Each row is a point. The points of each table are mixes of a few directions, plus a little noise. How many directions does each table use, and how many do they share? Where both have some left over, give the other angles between the two spaces (their principal angles), to ten degrees, smallest first.
(in the rows, 128 means zero)

First, 4 rows:
[[ 93 138]
 [161 120]
 [172 117]
 [ 88 139]]
Second, 6 rows:
[[ 94 138]
 [168 117]
 [159 119]
 [ 85 140]
 [ 89 138]
 [172 116]]
Directions: first 1, second 1, shared 1

First:
[[141 160 150  88]
 [215 122 162  75]
 [124 117 123 140]
 [ 67 154 114 146]
 [139 111 124 138]
 [147 111 127 131]
 [104 114 112 156]
 [ 90 135 114 150]]
Second, 8 rows:
[[104 122 116 149]
 [186 141 161  77]
 [166 136 148  95]
 [ 84 118 104 166]
 [134 128 131 123]
 [107 123 117 147]
 [167 137 149  94]
 [ 74 116  99 173]]
Directions: first 2, second 1, shared 1

First, 7 rows:
[[ 75 150 105 102 150 149 133 144]
 [ 39 164  89  85 165 164 136 155]
 [107 136 119 118 136 136 130 134]
 [155 117 139 142 117 117 125 120]
 [149 120 136 138 120 120 125 121]
 [147 120 137 137 121 120 126 122]
 [224  89 170 175  88  89 119  99]]
Second:
[[ 86 173 110 157 121 151 122 150]
 [170  77 144  86 139 105 137 105]
 [113 152 140 193 128 139 114 139]
 [162 115 151 161 116 116 122 118]
 [ 65 176  46  19 108 152 147 154]
 [142 110 142 128 138 122 129 120]
 [163 141 136 178  88 119 117 126]
 [142 104 139 116 139 120 131 118]
 [ 94 115 125  91 169 137 136 131]
 [145 113 147 149 132 121 124 121]]
Directions: first 1, second 3, shared 1

First (11 x 11):
[[126 136  96 132 141 174 138 126 125 143 128]
 [121 122 109 127 118 192 126 125 138 133 109]
 [136 151 115 133 172 180 142 121 139 155 129]
 [139 142  96 113 138 152 117 110 119 125 105]
 [145 106 124 187 110 101 130  96 154 141 146]
 [115 115 124 177 132  45 169 149 110 148 213]
 [138 130 190 102 121  77 101 128 137  98 101]
 [158 122  78 168 120 123 120  74 135 136 121]
 [134 133  81 137 134 147 133 115 114 137 131]
 [104 127 195  74 112  99 115 174 118  93 111]
 [ 94 126 199  66 112 111 117 189 114  94 111]]
Second:
[[105 148 119 155 138 141 178 134 162 159 153]
 [174  96 145  58  96  91  21 112  58  50  61]
 [125 127 127 146 141 140 144 134 135 146 148]
 [119 140 123 125 121 121 139 125 140 126 121]
 [110 150 118 126 119 119 152 126 152 129 118]
 [115 138 122 151 137 140 162 133 149 153 150]
 [121 125 127 157 147 149 153 136 138 157 161]
 [131 131 128 110 116 116 113 123 122 109 107]
 [164  71 149 169 175 175 100 144  84 161 190]
 [127 148 123  72  87  84  97 111 123  73  62]
 [117 137 123 140 132 134 151 131 144 142 138]]
Directions: first 5, second 2, shared 1; angles 90
